Each row is a point. The window is the flat piece filled in between its corners: a triangle in 3 columns, a solid with four corners in 4, and so on. A path goes straight from each point to the next, and from the last back to the first. After which points does the path pass through the window?

Window (3 x 3):
[[-3.4  5.0 -1.2]
 [-0.2 -2.8 -0.3]
 [-1.5 -5.1 -2.3]]
Path:
(1): [-3.0 -7.2 -0.1]
(2): [ 2.6 -4.7 -3.1]
(3): [ 1.9 -6.0 -3.1]
(4): [-2.9 -7.3 -1.3]
(5): [-2.0 -6.5 -1.2]
(6): [ 1.5 -6.8 -2.7]
(7): [ 0.0 -0.3 -1.0]
(8): [-4.2  0.3  2.1]
(9): [-4.4 -0.3  2.4]
(10): [ 2.6 -4.2 -4.1]
(11): [-0.2 -1.0 -4.1]
(12): [-1.9  1.4  3.2]
(13): [-4.7 -2.9 -0.7]
(14): [-0.3 -1.7 -2.6]
(15): [-1.9  4.2 -5.3]
(16): [-4.1  3.4  3.0]
Through the window after points: 9, 13, 15

Window (6 x 6):
[[ 4.6  1.9 -4.3  3.7 -2.9 -1.0]
 [-1.2 -4.6 -2.6  5.8  2.6  3.9]
 [ 6.0 -5.1 -0.6 -6.3  3.5  0.7]
 [ 1.1 -2.3 -2.1  4.8 -2.4 -3.0]
 [-8.6  0.0 -2.7 -5.2 -1.0 -0.8]
 [ 2.4 -1.9  7.3 -3.8  0.5  4.0]]
Path:
(1): [ 1.5  3.9 -6.9  5.6  1.7 -4.9]
(2): [-0.6  4.9  4.1  3.0  3.7  3.7]
(3): [ 1.1 -6.9 -2.7 -0.9 -6.0 -0.4]
(4): [ 1.8 -4.3  1.0 -1.6 -1.1  6.2]
(5): [ 1.2  0.9  6.9  0.2  1.6 -4.0]
(6): [-1.4 -1.4  1.8 -0.5  4.3  1.1]
(7): [-2.0 -5.2 -1.0 -2.3 -1.2  2.8]
(8): [ 1.9 -4.1 -2.6  1.5 -4.5  0.6]
(9): [ 0.2 -2.0 -3.8  3.6  3.1 -2.6]
(10): [ 2.6  1.4 -0.1 -1.0  1.0 -3.6]
(11): [-1.9 -5.2 -1.4 -1.9 -4.4  3.1]
(12): [-2.1 -7.3  1.5 -7.3 -3.1  2.6]
(13): [-0.1  1.0  2.8 -0.6  4.4  0.5]
(14): [ 3.1  0.3  0.3  2.4  0.3 -1.0]
(15): [ 4.5 -6.0 -2.7  0.7 -2.7  1.3]
(16): [ 4.5 -0.5 -1.9  1.4 -4.1  1.3]
Through the window after points: 4, 16
